Rows are points. The points of each table are mixes of a few directions, plus a little noise. How many directions does each table use, and how many do they share? Where both have some left over, give the other angles between the two spaces (their principal angles), to ten degrees, smallest first.
In the rows, zero is written as 128.

First:
[[100 143 129]
 [148 117 127]
 [ 98 145 129]
 [ 69 160 130]
 [225  74 124]]
Second:
[[ 89  95 114]
 [158 153 139]
 [205 192 156]
 [100 104 118]
 [ 89  96 114]]
Directions: first 1, second 1, shared 0; angles 70

First, 8 rows:
[[ 95  86 124 143]
 [240 234 133 155]
 [103  97 135 139]
 [ 87 106 150  83]
 [115 117 131 123]
 [149 141 145 151]
 [ 94  90 116 129]
 [142 153  91  99]]
Second (7 x 4):
[[102 160 128 120]
 [ 85 180 128 114]
 [139 114 128 131]
 [120 138 128 125]
 [166  82 128 140]
 [211  27 128 155]
 [ 73 195 128 110]]
Directions: first 3, second 1, shared 0; angles 60

First, 8 rows:
[[106 157 125 121 140  40 176 133]
 [118 178  97 156 103  90 168 145]
 [160  89 165  88 177 170  89 119]
 [137 181 117 127 147  70 174 148]
 [140  84 132 138 106 224  72 116]
 [114  77 133 137  98 188  83 108]
 [ 70 122 109 155  75  83 149 114]
 [179 136 145 102 177 161 114 141]]
Second, 10 rows:
[[190 145  99 114 129  54 109 177]
 [ 99 103 145 157  96 173 174 172]
 [102 195 142 159  87  77  98 133]
 [189 127 117 108 155 108 124  99]
 [ 61 145 122 121 128 117  82 131]
 [ 86  61 115  97 164 195 139 138]
 [136 151 167 176  88 149 172 105]
 [ 29 131 119 116 130 136  80 149]
 [226 105 134 130 139 142 184 101]
 [162 117 120 102 167 132 118  76]]
Directions: first 3, second 4, shared 0; angles 40, 50, 70

First:
[[110 173  59 161 101 113 145  42 159]
 [143  88 187 100 152 141 114 204 100]
 [126  71 137 118 146 138 159 153  87]
 [123 112 118 130 130 130 146 121 116]
 [149 241 161 127 103 113  31 134 211]
 [109 114  72 150 120 124 176  70 116]
 [145 141 176 110 134 131  86 177 139]
 [119  83 114 129 138 134 168 124  95]]
Second (10 x 9):
[[142 137 158 118 166 142 133 117 114]
 [127 138 221 128 192 118 209  76 140]
 [161 137  84 103 137 172  40 168  80]
 [ 94 104  49 154  31  94 111 157 162]
 [142 132 110 118 133 146  92 144 108]
 [137 138 176 121 174 135 155 105 121]
 [139 145 229 119 213 133 197  77 125]
 [112 115  75 140  71 114 106 151 142]
 [112 116  87 140  80 113 116 144 143]
 [113 117  92 140  84 113 120 141 143]]
Directions: first 2, second 2, shared 0; angles 60, 80

First:
[[136 119  85 124 132  25 170 122 149 144 134]
 [121 162 135 162 142 126 115 113 136 123  81]
 [128 163 140 148 189  88 102 121 176 170  92]
 [124 124 124 137  92 156 139 123  98  93 123]
 [134 109 115 106 134  95 141 136 138 146 156]
 [122 159 126 164 130 117 127 110 129 113  81]
 [125 113 177 103 124 249  83 149 106 124 159]
 [132 106 132 103 123 145 127 141 123 134 161]
 [131 108 103 118  97 104 160 128 112 111 146]
 [120 155 125 164 114 132 131 110 115  99  84]
 [135  90 146  78 132 172 113 155 126 150 190]]
Second:
[[132 141 130 155 136 116 124  89 123 137  82]
 [129 118 121 106 102 145 140 156 123  91 154]
 [ 89 137 122 180 128 120 134 127  91 174 139]
 [122 125 109 102  96 131 149 182 136  71 166]
 [164 107 147 105 110 173 117  79 114 101  93]
 [138 122 135 110 139 131 120 130 142 132 133]
 [114 157 107 160 119  91 146 133 132 104 103]
 [178 123 153  92 167 126  98  81 172 135  79]
 [130 118 155 138 176 133  96  90 127 216 122]
 [ 74 129 105 164  86 138 158 178  76 127 187]
 [137 132 124  95 150 103 125 164 174 120 148]]
Directions: first 3, second 4, shared 2; angles 60

First, 8 rows:
[[174 139  80 121 139 140 165 128 131  92  88 146]
 [  7 147 122 127 170  40  93 145  92 211 129 200]
 [ 96  89 170 170 110 124 108 117 101 159 161 108]
 [148 168 108  83 139 134 138 134 160 108 111 136]
 [187 145 105  93 129 173 175  85 153 106  75 125]
 [114  72 164 192 102 126 100 148  93 128 179  96]
 [157 136 119 119 123 140 136 140 141 101 128 118]
 [140 131 159 115 112 150 113 126 151 118 152  94]]
Second, 9 rows:
[[ 97 130 129 163 134 106  69 115 157 127  96 189]
 [173 115 124 143 109 153 115 104 159  81  99 140]
 [141 126 110 143 148 129 169 182  77 128  80  57]
 [ 91 150 145 125 144 117 121 180 112 158 156  82]
 [144 120 137 153 115 159 104  62 174 119 105 171]
 [155 178 112  51 130 141 134  99 192 104 128 166]
 [158  83 127 121 102 120 161 163  72  99 185  83]
 [108 100 119 158 126 106 112  91 116 138 110 189]
 [ 83 147 148  96 145 123 167 155  90 196 193  76]]
Directions: first 4, second 6, shared 3; angles 30

First, 10 rows:
[[130 109 139 148  21 176 215 249 147  63 112 154 120 171]
 [146 121 151 175 104 132 176 129 146 130 148 136 139 137]
 [134 154 174 209 140 125 141  30 135 174 127 137 173 121]
 [ 98 144 123 108  82 165 121 171 113  94  68 144 132 147]
 [134 130 138 148 132 125 136 108 132 139 135 129 136 126]
 [106 154 113  94 196 108  43  49 101 164 104 113 135 101]
 [150  95  87  67 195  80  95 137 130 139 191  96  85 103]
 [124 132 125 121 136 127 116 121 123 131 123 127 128 125]
 [107 131 102  75 125 138  95 165 111 105  99 126 112 131]
 [152 110 127 135 149 105 142 121 142 141 173 118 118 119]]
Second (11 x 14):
[[ 68  70  80 142 135  87 178 213  81 114 171 142  70 112]
 [135 163 122 146 130 127 139 103 129 134 114 141 136 126]
 [174 211 108 101 205 104  63   8 141 172 113 116 147 102]
 [130 128 125 116 110 139 134 154 132 112 120 130 124 136]
 [ 98 103 125 175 187  79 130  74 100 176 172 126 121  95]
 [120 144  90 118 116 124 154 172 116 105 119 145 103 128]
 [100  77 115 122 153 100 125 152 106 134 167 117 102 114]
 [146 174 148 154  62 173 167 142 150 101  78 153 155 157]
 [134  73 178 104  79 170 113 174 152 103 127 107 144 157]
 [152 169 109  94 114 145 121 141 141 106  98 132 127 138]
 [150  97 209 136 118 160  86  74 161 149 129  99 180 143]]
Directions: first 3, second 4, shared 2; angles 60

First (11 x 20):
[[124 151 144 118 163 114 145 141 123 125 134 137 150 141 118 126 124 151
  135 118]
 [122 163 151 113 178 108 153 149 119 123 136 144 162 147 112 125 122 161
  139 113]
 [130 118 113 134  88 143 123 125 120 129 120 135 125 114 135 129 125 105
  134 132]
 [132 107 107 139  75 148 114 118 124 131 118 129 114 109 140 130 127  96
  129 137]
 [129 122 133 128 148 121 122 121 142 129 133 112 114 134 128 129 134 137
  116 130]
 [130 117 118 133 102 138 121 123 126 129 123 128 121 119 134 129 128 112
  128 133]
 [121 174 176 104 249  83 157 148 140 122 151 122 156 171 102 125 131 200
  123 109]
 [130 114 114 135  92 141 119 122 125 130 121 129 119 115 136 129 127 107
  129 134]
 [130 121 130 129 138 125 121 121 139 129 131 115 115 131 129 129 133 132
  118 131]
 [132 107 110 138  86 144 114 117 128 131 120 124 111 113 138 130 129 102
  126 137]
 [130 114 113 136  89 143 120 122 123 130 120 131 121 114 136 129 127 105
  130 134]]
Second, 11 rows:
[[122 136 132 140 118 127 141 130 116 129 121 146 144 117 134 133 130 120
  138 137]
 [123 144 136 144 165 116 181 139 110 152 135 177 173 126 100 136 116 134
  130 129]
 [134 129 128 121 174 120 151 134 131 147 144 138 140 144  97 125 116 144
  113 114]
 [130 125 127 123 133 128 125 128 132 128 131 122 123 132 125 126 127 131
  124 125]
 [126 130 129 131 132 127 136 129 124 131 128 137 136 127 125 129 127 129
  129 129]
 [123 139 134 140 133 124 154 133 114 136 126 155 152 120 122 135 125 126
  136 134]
 [118 129 128 141  61 139  99 120 119 101 104 118 115 103 173 132 145 104
  152 150]
 [123 129 128 135  96 134 115 124 124 115 116 124 122 116 149 131 136 116
  139 139]
 [122 137 132 140 121 126 144 131 116 130 123 148 146 117 130 134 129 121
  138 137]
 [136 110 118 108 107 137  79 118 149 109 128  80  83 137 145 118 136 128
  119 122]
 [151 100 114  83 168 131  83 122 170 128 153  63  72 169 108 107 122 155
   89  93]]
Directions: first 2, second 2, shared 0; angles 40, 40
